Each row of a before or after table is a point. One or more steps were done to the points. Then noise was added and the rows were shuffled. The steps act on columns, c1 being the first. Name the steps. A step turns or swaps two columns, mirrors them in a line or flattens them onto one, adds a multiple of one to another, or multiplies or shifts one. Angles are multiples of 10 degrees, from the lower column toward the higher: turns from -170 to 170, lines from 10 to 170 but not 90. Use the fewest steps. Two steps may share a column if one is a turn and the other turns, adds or multiplies; they go together, in the order done. Otherwise the lowest column goes first.
(in the rows, 128 means zero)

Before (8 x 2)
[[136 115]
 [117 108]
 [104 110]
 [ 75 125]
 [ 73 118]
 [153 153]
 [ 95 120]
 [177 142]]
After (8 x 2)
[[153 152]
 [108 117]
 [142 177]
 [118  73]
 [115 136]
 [120  95]
 [109 104]
 [126  75]]
Steps: swap c1 and c2

Before (14 x 4)
[[143  96 138 174]
 [ 85 127 112 133]
 [131 134 131 140]
 [125 110 150 100]
 [123 164 163 153]
 [ 90 121  91 111]
 [ 80  98  87 113]
 [ 81 102  92 108]
 [ 90 102 118 144]
 [101 146 164 157]
 [107 185 125  97]
 [ 89 117  87 120]
 [144 138  64 150]
 [117  97 131  92]]
After (14 x 4)
[[157  88 120 156]
 [134 124 182 163]
 [139 139  98  82]
 [127  61 140 103]
 [145 163 169 111]
 [115 152 112 157]
 [166 111 125 147]
 [163  89 102 164]
 [171 120 101 133]
 [164 163 146 114]
 [116 131  99 170]
 [150  97 120 161]
 [156  93 102 169]
 [133 134 134 115]]
Steps: turn c1 and c4 by -150 degrees; swap c2 and c3

Before (9 x 8)
[[148  91 112 149  83 205 128 112]
 [146 178 131 111 152 112  93 112]
 [145  94 183 138 159 110 142 145]
 [103 102 173 131 145 118  58 113]
 [122 149 117 153 130 177 154 114]
 [110 115 131 108 122 111 147 131]
 [141 186 146 127  94 162 149 140]
 [130 104 127 123 120 206 123 138]
 [112 100 112 138 123 114  89 156]]
After (9 x 8)
[[113 172 144 143 119 114 116 158]
 [147 111 104  98 113 114  71 113]
 [124  94 134 154 117 178 134 117]
 [102 192  85 118 151 117  91 112]
 [144 145  70 115 150 111 161 144]
 [149 159 172 182 144 201 155 113]
 [140  69 141 151 163 159 108 141]
 [129 148 135 129 132 205 140 138]
 [108 126 130 109 134 113 152 130]]
Steps: mirror c2 and c7 in the line at 110 degrees; add -0.7 times c5 to c4; turn c3 and c5 by 130 degrees

Before (9 x 12)
[[134 116 111 158 166 116 120 128  58 164 143 139]
 [ 71 131 159 139 139  99 161 132 122 121  73 141]
 [ 87 148 115 145 145 131 114 113 144  85 140 125]
 [102 130  82 103 166 118 108 103  75 118  82 106]
 [139 131 175 132 141 143 167 125 153 199 145 160]
 [117 185 177 137 135  89  89 134 136 133 145  74]
 [131 116 164 145 130 143 177  91 124 155 142  90]
 [ 98 171 142 177 160 139 117 123  97 124 124  98]
 [ 97 142  94 127 134 156 164 109  96 125 155 139]]
After (9 x 12)
[[ 69 130 161 137 141  74 158 131 132 133 158 138]
 [100 172 141 175 161 128 117 134 100 123 117  98]
 [118 183 179 138 134 144  87 120 148 127 169  76]
 [133 119 114 160 169 144 120  98  52 110 142 137]
 [101 143  95 127 131 151 165 142  85 112  96 144]
 [ 99 131  81 103 164  83 108 154  63 113 137 108]
 [ 88 146 116 146 143 141 113 176 140 140 126 126]
 [131 115 164 147 128 144 177 123 134  82 116  89]
 [138 127 172 130 141 147 166  66 164  88 113 159]]
Steps: add 0.3 times c3 to c9; turn c6 and c11 by -90 degrees; turn c8 and c10 by 120 degrees

Before (12 x 18)
[[122 122 134 134 118 145 139 136 117 130 115 153 128 135 130 101 129 129]
 [123 107 105 141 131 135 134 137 132 140 116 130 139 146 109 132 140 126]
 [125 117 134 114 114 142 130 152 112 128 155 154 122 116 117 126 131 131]
 [146 124 159 129 114 152 119 122 155  92  93 112 108  87 134 141 155 126]
 [111 111 130 137 123 113 117 107 138 116 120 127 134 144 120 140 135 140]
 [125 127 115 133 123 121 107 122 136 113 131 130 131 111 115 102 154 127]
 [137 136 119 128 133 142 123 111 137 115 119 136 146 134 123 139 131 133]
 [123 133 137 138 116 132 135 144 126 127 140 151 151 139 122 125 156 131]
 [144 131 129 141  88 137 118 128 137  87  89 102 104  70 153 157 143 148]
 [134 117 142 130 117 125 136 108 127 136 144 132 160 113 110 119 138 127]
 [ 81 169 126 102  80 146 158 140 146 114 134  92 101 107 117 143 111 110]
 [119 123 133 136 128 142 120 134 121 128 140 108 142 137 130 126 131 137]]
After (12 x 18)
[[124 107 106 146 137 135 135 129 171 122  67  80 139 110 110 131 140 126]
 [137 123 118 117 141 143 123 109 177 122  70  85 147 135 123 139 132 132]
 [125 146 114 118 116 122 109 117 175 116  79  81 131 124 116 101 153 125]
 [ 81 156 127 104   8 145 157 141 186 144  85  42 101 165 116 141 111 109]
 [109 108 130 122 116 113 118 108 178 115  69  76 133 113 120 141 136 140]
 [135 140 142 136 100 126 135 113 168 129  94  81 160 115 109 121 138 127]
 [120 118 134 133 127 143 120 134 161 120  90  58 142 126 131 127 130 136]
 [125 140 134 120  92 142 130 154 152 139 105 103 122 115 116 125 132 131]
 [147 168 160  96  95 152 118 132 194 109  44  62 110 118 133 141 155 126]
 [144 186 129 101  28 138 118 129 177  97  39  52 104 122 152 157 143 147]
 [123 121 133 133 102 144 138 138 156 124  66 102 128 124 130 100 128 130]
 [122 118 136 132  99 133 135 147 165 120  89 101 150 137 123 125 156 132]]
Steps: turn c2 and c14 by 80 degrees; add 0.3 times c3 to c8; turn c4 and c10 by -60 degrees; multiply c5 by 2.5; shift c9 by 40; shift c11 by -50; shift c12 by -50
